Each row of a before or after table is a point. One or more steps were done to the points. Then noise was added and the rows were shuffled. The steps act on columns, c1 being the first. What was done? A step turns or swaps two columns, mirrors them in a line or flattens them onto one, adds a multiple of one to another, or multiplies or shifts one. Angles are multiples of 10 degrees, from the lower column toward the higher: turns from -170 to 170, lines from 10 to 170 but not 90. Use the fewest steps. Two steps may share a column if one is a turn and the other turns, adds or multiplies; they go together, in the order done. Otherwise the lowest column goes first.

Before, 14 rows:
|   36 |   -2 |   49 |
|  -64 |   31 |   29 |
|  -48 |   10 |   -9 |
|    0 |  -39 |   27 |
|   26 |  -30 |  -27 |
|   53 |  -17 |   90 |
|  -21 |   33 |   41 |
|   29 |  -22 |   76 |
|   35 |  -37 | -109 |
|   21 |  -50 |    6 |
|   71 |   -6 |   31 |
|   20 |    0 |   -1 |
|  -58 |   10 |  -25 |
|   73 |    1 |  -23 |
After (14 x 3):
|   50 |   20 |   86 |
|   51 |   -8 | -112 |
|   35 |    2 |   72 |
|  -37 |   13 |   46 |
|   27 |   20 |   48 |
|  -43 |  -28 |   -8 |
|   40 |   -4 |  -28 |
|  -70 |  -21 |   31 |
|  -50 |  -28 |  -26 |
|   49 |  -23 |    3 |
|   59 |   43 |   33 |
|   59 |   50 |  -23 |
|   23 |  -29 |   30 |
|   17 |    8 |    2 |
Steps: turn c1 and c2 by 40 degrees

Before:
|  68 | -51 |   8 |   7 |  70 | -13 |   1 | -26 |
| -32 |  42 |  69 | -22 | -54 | -52 | -19 |  52 |
|   7 |  44 |  71 | -73 |  34 |  -5 | -28 | -98 |
| -13 |  14 | -20 | -49 |  52 | -30 | -27 | -25 |
| -44 |  28 |  90 | -78 | -25 |  19 |  30 |  30 |
|   2 | -48 | -34 | -16 |  30 | -28 | -39 | -36 |
|  57 |  27 |  -3 | -88 |  50 |  -1 |   7 | -91 |
| -61 | -13 |  77 | -53 |  29 | -34 | -41 |  -8 |
|  29 | -41 | -56 |  68 |  56 |  29 | -36 | -26 |
|  -2 |  25 |  35 | -32 |  34 |  -7 | -70 |  47 |
| -29 |  70 |  92 |  -1 |  34 | -20 |  52 |  45 |
After (11 x 8):
|  -57 |   69 |   91 |  -22 |   34 |  -19 |   53 |   44 |
|  -88 |   27 |   89 |  -99 |  -25 |   18 |   30 |   30 |
|   13 |   45 |   71 |  -92 |   34 |   -6 |  -30 |  -98 |
|  114 |   27 |   -4 | -107 |   50 |   -1 |    7 |  -91 |
|  -64 |   44 |   70 |  -42 |  -53 |  -52 |  -18 |   52 |
|   -3 |   25 |   33 |  -53 |   34 |   -7 |  -71 |   49 |
|   57 |  -42 |  -56 |   49 |   56 |   29 |  -35 |  -27 |
|  -25 |   13 |  -20 |  -69 |   51 |  -28 |  -27 |  -24 |
|  136 |  -51 |    8 |  -14 |   69 |  -12 |    1 |  -28 |
|    5 |  -49 |  -35 |  -37 |   29 |  -28 |  -40 |  -36 |
| -123 |  -13 |   77 |  -72 |   27 |  -35 |  -42 |   -8 |
Steps: multiply c1 by 2; shift c4 by -20

Before:
|   26 |    7 |  -32 |   -6 |    2 |   34 |   12 |  -17 |  -10 |  -61 |   51 |
|   46 |  -45 |  -22 |   43 |   16 |   77 |  -39 |  136 |   12 |   20 |   38 |
|   30 |  -15 |   45 |   73 |   61 |    1 |    2 |   81 |  -54 |   96 |   39 |
|   13 |  -26 |   41 |    3 |  -18 |  -38 |    2 |   14 |   -9 |  -66 |   -4 |
|   79 | -125 |   18 |   60 |   36 |  -35 |   38 |   53 |  -67 |   63 |   19 |
|  -79 |  -23 |   13 |  -39 |   23 |   16 |   23 |  -54 |   -9 |  -39 |   -4 |
|  -15 |  -20 |  -47 |   17 |  -10 |  -21 |  -39 |  -15 |  -29 |  -29 |   16 |
|   -8 |  -35 |   -5 |  -10 |  -61 |  -57 |   44 |  -26 |   27 |  -23 |   23 |
|   15 |   13 |   -2 |  -31 |    9 |   -7 |  -37 |  -39 |   63 |  -30 |   -8 |
After (9 x 11):
|   33 |  -39 |   85 |   -2 |   64 |    1 |   -9 |  123 |  -53 |   16 |   33 |
|   42 | -134 |   26 |   40 |   14 |   82 |  -53 |  122 |  -33 |  -73 |   37 |
|   77 | -377 |   59 |   13 |   36 |  -32 |   33 |   79 |  -87 |   10 |   22 |
|   13 |  -77 |   29 |  -33 |  -18 |  -41 |   -3 |  -32 |   26 |  -57 |   -4 |
|  -10 | -103 |   -7 |    2 |  -65 |  -51 |   38 |  -35 |   37 |   -2 |   26 |
|   25 |   20 |  -18 |   18 |   -1 |   35 |    2 |  -53 |  -36 |  -29 |   54 |
|  -73 |  -70 |  -28 |  -30 |   21 |   15 |   17 |  -64 |   22 |    8 |   -5 |
|  -11 |  -60 |   -9 |   49 |  -10 |  -28 |  -48 |  -24 |  -74 |  -16 |   14 |
|   13 |   37 |  -25 |  -17 |   14 |   -5 |  -46 |  -49 |   79 |    4 |  -12 |
Steps: multiply c2 by 3; turn c3 and c4 by -60 degrees; add -1 times c4 to c9; shift c7 by -10; turn c8 and c10 by -40 degrees

Before, 14 rows:
|  -22 |   -8 |  -70 |   28 |    8 |  -37 |   41 |   55 |  -27 |  -16 |   11 |   22 |  -21 |  -15 |
|   21 |   56 |  -56 |   12 |   17 |   96 |   18 |  -73 |  -17 |   25 |    5 |  -16 |  -19 |  -50 |
|   55 |   21 |  -17 |  150 |    2 |  130 |  -20 |   48 |   18 |  -63 |  -32 |   -6 |   32 |  -36 |
|   -2 |   46 |   36 |    1 |    6 |  -30 |  -26 |   42 |  -37 |  -22 |  -12 |    4 |   -3 | -102 |
|   57 |   69 |   -4 |  -37 |   15 |  -20 |  -43 |   61 |  -25 |  -32 |   36 |   16 |   46 |  -27 |
|   23 |  -23 |    9 |  -14 |  -53 |  -32 |  -26 |   64 |   22 |   23 |   57 |   17 |   26 |  -68 |
|   94 |   -3 |   27 |   45 |  -18 |   59 |   20 |  -35 |  -13 |  -42 |  -22 |   28 |   28 |  -73 |
|   49 |   57 |   31 |  -44 |   29 |  -17 |   29 |   63 |   31 |   27 |   24 |  -26 |   50 |  -28 |
|   20 |   59 |   16 |  -45 |   13 |   12 |    4 |   -9 |   26 |  -70 |   27 |   25 |  -23 | -109 |
|  -22 |  -19 |   25 |  -42 |    7 |   34 |   26 |   40 |  -30 |   21 |   28 |   26 |  -19 |    3 |
|  -39 |   37 |  -15 |  -24 |  -84 |  -33 |    8 |  -20 |   20 |  -31 |   53 |  -56 |   75 |   -8 |
|   23 |   41 |   11 |   24 |   19 |    5 |  -15 |  -14 |   14 |   -7 |   52 |  -61 |  -26 |   11 |
|    3 |    9 |  -64 |  -38 |   12 |   -7 |  -33 |   10 |   22 |  -54 |  -41 |  -59 |   30 |   -4 |
|  -10 |   -1 |    8 |  -20 | -251 |  -23 |   49 |    3 |   20 |   17 |   38 |  -13 |  -27 |  -12 |
After (14 x 14):
|    0 |   44 |   32 |   -3 |    5 |  -29 |   -5 |   42 |  -42 |  -23 |  -12 |    5 |  -26 |  -99 |
|    5 |   12 |  -65 |  -37 |   14 |   -3 |   31 |    8 |   24 |  -57 |  -39 |  -59 |  -29 |   -7 |
|   22 |   38 |   10 |   23 |   17 |    4 |  -25 |  -16 |   11 |  -10 |   55 |  -64 |  -18 |    8 |
|   96 |    1 |   28 |   47 |  -16 |   61 |   26 |  -32 |  -14 |  -42 |  -17 |   25 |   21 |  -68 |
|  -26 |   -8 |  -67 |   27 |    5 |  -40 |  -18 |   58 |  -24 |  -17 |   11 |   20 |   44 |  -17 |
|   22 |   52 |  -54 |    7 |   16 |   95 |  -19 |  -75 |  -19 |   27 |    8 |  -15 |   19 |  -46 |
|  -24 |  -15 |   24 |  -45 |    6 |   33 |  -17 |   41 |  -27 |   23 |   30 |   25 |   31 |    1 |
|   20 |  -23 |    8 |  -17 |  -53 |  -28 |   26 |   65 |   23 |   23 |   55 |   13 |  -26 |  -71 |
|   51 |   22 |  -13 |  147 |   -2 |  134 |   31 |   49 |   20 |  -64 |  -29 |   -8 |  -23 |  -34 |
|   48 |   60 |   30 |  -43 |   27 |  -16 |   56 |   63 |   31 |   28 |   22 |  -24 |   29 |  -26 |
|  -38 |   37 |  -14 |  -27 |  -83 |  -37 |   75 |  -24 |   22 |  -32 |   52 |  -57 |    4 |   -3 |
|  -12 |   -2 |    8 |  -18 | -246 |  -23 |  -29 |    4 |   26 |   16 |   34 |  -18 |   47 |  -12 |
|   56 |   69 |   -5 |  -35 |   18 |  -22 |   46 |   64 |  -24 |  -32 |   38 |   19 |  -43 |  -22 |
|   17 |   59 |   12 |  -45 |   14 |   14 |  -25 |   -7 |   24 |  -68 |   27 |   22 |    2 | -108 |
Steps: swap c7 and c13

Before (10 x 24):
|  53 | -29 |  11 |  37 | -32 |  61 |  36 | -44 |  74 |  64 |  31 | -55 | -12 |  70 | -50 |  -7 |  37 | -55 |  65 |  56 |   1 | -56 | -19 | -39 |
| -29 |  11 | -34 |  71 |   5 | -51 |  -7 |   0 |  12 |  29 | -24 | -70 |  56 |  -7 |   5 |  18 |  96 |  23 |  30 | -21 |  15 |  42 |   5 |  61 |
|  14 |  73 |  -4 |  41 |  54 | -44 |  -7 | -33 | -16 | -41 | -57 | -23 | -41 |  67 |  53 | -77 |  -5 | -57 |  18 | -32 |  -9 |  49 |  26 |  77 |
| -21 |  81 | -79 | -57 | -66 | -46 | -40 | -34 |  78 |  41 | -10 |  46 |  -8 |  66 |  32 | -18 |  59 |   4 | -20 |  60 |  40 | -69 |  -9 |   1 |
| -31 |  55 |  37 | -15 |  30 | -54 | -68 | -15 |  26 |   2 | -46 |  70 | -62 | -47 |  60 | -23 |  62 |  17 |  25 | -47 |  95 | -69 |  20 | -20 |
|   2 | -26 | -60 | -11 | -43 |  34 |  17 | -24 |  34 | -49 | -67 | -55 | -46 |  17 | -12 | -85 |  65 |   1 |  59 | -43 |  33 |  -3 |   4 |  26 |
|  80 |  44 |  18 |  71 |   9 |   7 |  48 | -22 |   5 |  72 |  60 | -75 | -54 |  38 | -47 |  33 |  57 |  13 |   2 | -26 | -21 | -42 | -12 |  -2 |
|  35 |  59 |  51 |  43 |  17 |  -3 | -55 | -37 |  12 | -52 | -44 |  53 | -24 |   3 | -38 | -10 |  27 |  14 | -71 | -65 |  15 |  34 | -12 | -37 |
| -18 | -39 |  -8 |   4 | -52 | -61 |  40 |  33 |  -7 | -46 |  36 |  72 |  13 | -26 | -10 |  49 |  70 | -22 |  -5 | -35 |  77 |  48 | -44 |  -9 |
|  -6 |  47 | -59 |   8 |  -1 | -28 | -41 | -43 | -40 | -38 |  29 | -72 |  67 | -42 |  60 | -21 | -34 |  21 |  19 |  22 | -11 | -47 |  17 |  26 |
After (10 x 24):
|   4 | -23 | -64 |   8 | -45 | -30 |  26 |  11 |  36 | -42 | -67 | -55 | -47 |  13 |  -9 | -84 |  -4 |   3 |  50 |  50 |  35 |   1 |   6 | -21 |
|  35 |  62 |  50 | -46 |  17 |  49 |  15 | -14 |  16 | -54 | -40 |  53 | -23 |   4 | -40 | -11 |  -7 |  14 | -72 |  11 |  39 |  32 |  -1 | -75 |
| -19 | -38 |  -9 |  -9 | -54 | -15 | -70 |  75 |  -9 | -44 |  31 |  68 |  15 | -22 |  -5 |  51 |  88 | -16 |  -1 |   8 |  24 |  52 |  42 | -43 |
|  78 |  44 |  17 | -77 |  12 | -56 | -10 | -33 |   7 |  74 |  61 | -76 | -52 |  43 | -47 |  30 | -29 |  11 |   2 |  16 |   2 | -39 |  11 | -26 |
|  18 |  73 |  -7 | -39 |  54 |  28 | -38 | -27 | -17 | -41 | -56 | -24 | -43 |  66 |  53 | -76 | -69 | -57 |  17 |  85 |  23 |  50 |  -4 |  31 |
|  -4 |  51 | -56 |  -9 |   0 |  52 | -10 | -33 | -36 | -39 |  29 | -72 |  65 | -44 |  59 | -24 |  64 |  25 |  17 |  12 |  20 | -41 |  -4 |  35 |
| -28 |  14 | -32 | -66 |   4 |  19 | -40 |  11 |  10 |  28 | -23 | -68 |  57 |   0 |   4 |  24 | 180 |  20 |  33 |  59 |  11 |  44 |  15 |  13 |
| -23 |  76 | -77 |  57 | -68 |  47 | -26 |   9 |  80 |  35 |  -5 |  43 |  -9 |  65 |  37 | -17 |  48 |   3 | -20 | -40 |  48 | -74 |  10 |  43 |
|  50 | -26 |  10 | -37 | -33 | -51 |  48 | -31 |  72 |  68 |  30 | -62 |  -8 |  64 | -51 | -11 |  17 | -56 |  63 | -69 |  32 | -59 |   9 |  13 |
| -28 |  57 |  36 |  18 |  28 |  81 | -26 |  65 |  27 |   5 | -41 |  72 | -60 | -48 |  56 | -27 | -34 |  17 |  27 |  25 |  71 | -66 | -32 | -41 |
Steps: multiply c4 by -1; turn c6 and c7 by 110 degrees; turn c8 and c21 by -50 degrees; add 1.5 times c13 to c17; turn c23 and c24 by -160 degrees; turn c20 and c24 by 130 degrees

Before, 10 rows:
|  -27 |   41 |   31 |   10 |   24 |   18 |  -17 |   55 |   58 |   69 |   19 |  -53 |  -30 |    8 |  -75 |  -44 |   -9 |  -29 |  -42 |   22 |   73 |   -4 |   13 |  -56 |    8 |  -49 |  -81 |    5 |   -5 |   41 |  -47 |   -2 |   -9 |  -41 |  -26 |  -50 |   12 |   21 |    3 |   25 |   10 |    0 |  -22 |   72 |   46 |  -24 |  -64 |   55 |
|    1 |  -29 |  -38 |  -70 |   64 |    3 |   32 |   -3 |   16 |   14 |  -51 |  -43 |  -45 |  -34 |  -26 |  -27 |   24 |  123 |   22 |   30 |   22 |  -10 |  -11 |   13 |  -36 |   14 |    4 |    2 |    2 |  -14 |   25 |  -64 |   56 |    6 |  -21 |  -23 |   29 |  -50 |   65 |  -15 |  -15 |   29 |   33 |   17 |  -21 |  -36 | -109 |   44 |
|  -58 |   71 |   25 |  -40 |   11 |  -58 |   32 |  -45 |  -39 |   -5 |   73 |   24 |   35 |   -9 |   15 |  -11 |  -42 |  -17 |   43 |   22 |  -74 |   17 |   24 |   -1 |  -23 |   -9 |   29 |   25 |  -17 | -131 |  -70 |   22 |   20 |   25 |  -36 |  -75 |  -54 |  -44 |   79 |   96 |   25 |  -22 |  -15 |    4 |   53 |   67 |   56 |   23 |
|   -4 |   59 |   56 |  -30 |   14 |   31 |   28 |   37 |   37 |   80 |   28 |  -18 |  -12 |  -12 |  -91 |  -36 |   -2 |  -51 |  -47 |   39 |    9 |  -17 |   15 |  -23 |    8 |  -26 | -108 |   19 |  -24 |   44 |  -34 |  -24 |   16 |  -20 |   18 |   50 |   42 |   11 |  -78 |   56 |    4 |  -36 |  -24 |   59 |    4 |   19 |  -77 |   10 |
|   -9 |  -50 |  -68 |  -41 |   82 |  -32 |   33 |   16 |    2 |    5 |  -46 |  -10 |  -60 |    8 |  -55 |   -3 |   23 |   53 |   30 |  -55 |    1 |   51 |  -12 |   34 |   37 |    3 |    5 |  -13 |   14 |   23 |   64 |  -78 |   31 |  -29 |  -16 |  -79 |   42 |  -39 |   68 |   19 |   12 |  -13 |   33 |    6 |  -51 |  -12 |  -62 |   15 |
|  -39 |   33 |   -4 |   17 |  -47 |   37 |    4 |   44 |   25 |   80 |   76 |  -69 |  -29 |  -11 |  -86 |  -44 |  -12 |  -59 |  -54 |   69 |   27 |    6 |   22 |  -55 |    5 |  -72 |  -32 |   42 |   -1 |   18 |  -26 |   -8 |  -52 |  -37 |   56 |   11 |   24 |   72 |  -54 |    8 |    6 |   -9 |  -22 |   19 |   30 |  -17 |  -61 |   13 |
|   -5 |   22 |   40 |    6 |  -34 |  -62 |   44 |  -65 |  -84 |  -47 |   17 |   27 |   19 |   43 |   73 |    7 |  -33 |   -1 |   57 |  -29 |  -48 |  -14 |  -65 |   19 |  -23 |    8 |   63 |   43 |   23 |  -66 | -102 |  -50 |   12 |   14 |  -81 |  -59 |  -91 |   -7 |   72 |   48 |   45 |  -20 |   19 |   -3 |   16 |   61 |   44 |   49 |
|  -58 |   35 |   48 |  -22 |   -6 |   71 |  -10 |   17 |   68 |   60 |   89 |  -89 |  -29 |   -6 |  -64 |  -64 |   16 |  -28 |  -19 |   80 |    9 |   46 |  -12 |  -88 |   20 |  -42 | -104 |    5 |  -27 |   38 |  -58 |    6 |    5 |    2 |   -7 |    9 |   24 |   45 |  -29 |   55 |   20 |  -21 |   -9 |   13 |   71 |  -25 |  -30 |  -68 |
|  -42 |   69 |   -4 |  -39 |  -45 |  -59 |  -11 |  -12 |  -80 |  -28 |   72 |   28 |  -11 |   54 |   36 |  -22 |  -36 |  -20 |   32 |   44 |  -83 |  -24 |   10 |    0 |  -40 |    0 |  -44 |   32 |   -8 |  -76 |  -47 |   13 |    8 |   34 |  -41 |  -99 |  -82 |  -26 |   37 |   54 |   70 |    3 |   40 |   45 |    9 |  100 |   55 |    0 |
|   15 |  -60 |  -55 |  -44 |   90 |  -39 |   34 |    1 |   -2 |   14 |  -32 |  -44 |  -71 |  -19 |  -44 |  -39 |   98 |   97 |   28 |  -29 |   -2 |   25 |   26 |   13 |  -36 |   -2 |   11 |  -72 |    7 |    7 |   83 |  -73 |   -5 |  -76 |  -57 |  -32 |   84 |    4 |    2 |  -18 |   19 |   48 |   27 |   35 |   48 |  -16 |  -78 |   32 |
After:
|   -4 |   56 |   55 |  -31 |   12 |   33 |   30 |   36 |   38 |  -28 |   24 |  -20 |  -12 |  -12 |  -90 |  -36 |   69 |    6 |  -49 |   39 |    6 |  -16 |   12 |  -22 |   56 |  -28 | -110 |   21 |  -22 |   44 |  -32 |  -24 |   17 |  -20 |   19 |   50 |   43 |   10 |  -38 |   56 |    5 |  -35 |  -24 |   60 |    2 |   19 |  111 |   10 |
|  -27 |   39 |   31 |    7 |   25 |   17 |  -18 |   57 |   56 |  -29 |   19 |  -53 |  -30 |    7 |  -76 |  -44 |    1 |   14 |  -40 |   20 |   70 |   -3 |   14 |  -57 |   36 |  -51 |  -82 |    5 |   -6 |   41 |  -45 |   -2 |   -9 |  -38 |  -28 |  -50 |   11 |   21 |    9 |   28 |    9 |    0 |  -21 |   72 |   44 |  -24 |   90 |   55 |
|   -7 |  -49 |  -67 |  -40 |   81 |  -33 |   33 |   16 |    2 |   26 |  -46 |   -8 |  -61 |    7 |  -51 |   -7 |  -70 |  121 |   32 |  -55 |    3 |   54 |  -10 |   37 |  -12 |    6 |    2 |  -15 |   15 |   26 |   63 |  -78 |   32 |  -30 |  -15 |  -79 |   44 |  -39 |   12 |   17 |   11 |  -14 |   34 |    7 |  -53 |  -13 |   54 |   14 |
|  -40 |   69 |   -2 |  -39 |  -44 |  -58 |  -12 |  -11 |  -81 |   -2 |   73 |   30 |  -11 |   51 |   38 |  -24 |  -14 | -120 |   33 |   43 |  -84 |  -22 |   10 |    1 |  -23 |   -1 |  -42 |   33 |   -5 |  -75 |  -47 |   13 |    7 |   33 |  -42 |  -98 |  -82 |  -28 |   51 |   53 |   71 |    3 |   40 |   46 |    7 |   98 |  -63 |    4 |
|  -57 |   68 |   26 |  -40 |   12 |  -61 |   31 |  -46 |  -39 |  -28 |   74 |   25 |   35 |  -11 |   17 |  -11 |  -46 |  -69 |   43 |   24 |  -72 |   17 |   24 |   -1 |   -8 |   -7 |   29 |   25 |  -18 | -130 |  -70 |   23 |   20 |   24 |  -35 |  -76 |  -56 |  -46 |   77 |   95 |   27 |  -23 |  -15 |    0 |   55 |   68 |  -51 |   24 |
|   17 |  -59 |  -59 |  -43 |   91 |  -41 |   34 |    1 |   -3 |   24 |  -30 |  -42 |  -70 |  -19 |  -43 |  -39 |  -51 |  -66 |   28 |  -31 |   -4 |   25 |   25 |   10 | -127 |   -4 |   12 |  -72 |    6 |    7 |   80 |  -72 |   -3 |  -77 |  -58 |  -31 |   87 |    4 |  -84 |  -17 |   18 |   47 |   27 |   35 |   45 |  -15 |   73 |   31 |
|  -41 |   34 |   -3 |   16 |  -46 |   36 |    5 |   48 |   26 |  -39 |   75 |  -69 |  -29 |  -10 |  -88 |  -43 |   53 |   -4 |  -55 |   70 |   27 |    6 |   23 |  -56 |   64 |  -72 |  -32 |   42 |   -3 |   17 |  -25 |   -9 |  -52 |  -38 |   57 |   13 |   24 |   74 |  -17 |    7 |    4 |   -8 |  -21 |   21 |   29 |  -15 |   94 |   12 |
|    1 |  -28 |  -40 |  -70 |   64 |    5 |   33 |   -4 |   16 |   47 |  -53 |  -45 |  -46 |  -37 |  -25 |  -29 |  -69 |  -62 |   21 |   30 |   24 |  -11 |  -11 |   15 | -153 |   12 |    3 |   -1 |    5 |  -15 |   28 |  -66 |   58 |    6 |  -20 |  -23 |   29 |  -49 |   11 |  -18 |  -17 |   31 |   36 |   17 |  -22 |  -33 |  102 |   42 |
|   -8 |   23 |   42 |    2 |  -33 |  -65 |   46 |  -67 |  -83 |   18 |   16 |   28 |   17 |   43 |   72 |    5 |  -46 |  -64 |   55 |  -29 |  -48 |  -10 |  -64 |   19 |  -23 |    5 |   62 |   44 |   24 |  -66 | -101 |  -49 |    9 |   12 |  -79 |  -59 |  -91 |   -9 |   65 |   49 |   44 |  -22 |   20 |   -5 |   18 |   60 |  -63 |   47 |
|  -56 |   39 |   48 |  -21 |   -4 |   70 |  -11 |   16 |   70 |  -38 |   90 |  -86 |  -29 |   -5 |  -62 |  -65 |   17 |   46 |  -17 |   80 |   10 |   46 |  -12 |  -85 |   46 |  -43 | -108 |    4 |  -28 |   39 |  -59 |   10 |    5 |    2 |   -6 |    7 |   22 |   46 |  -28 |   57 |   20 |  -20 |  -11 |   13 |   71 |  -25 |   56 |  -69 |
Steps: turn c10 and c47 by 150 degrees; mirror c17 and c39 in the line at 120 degrees; multiply c25 by 3; turn c18 and c25 by -70 degrees
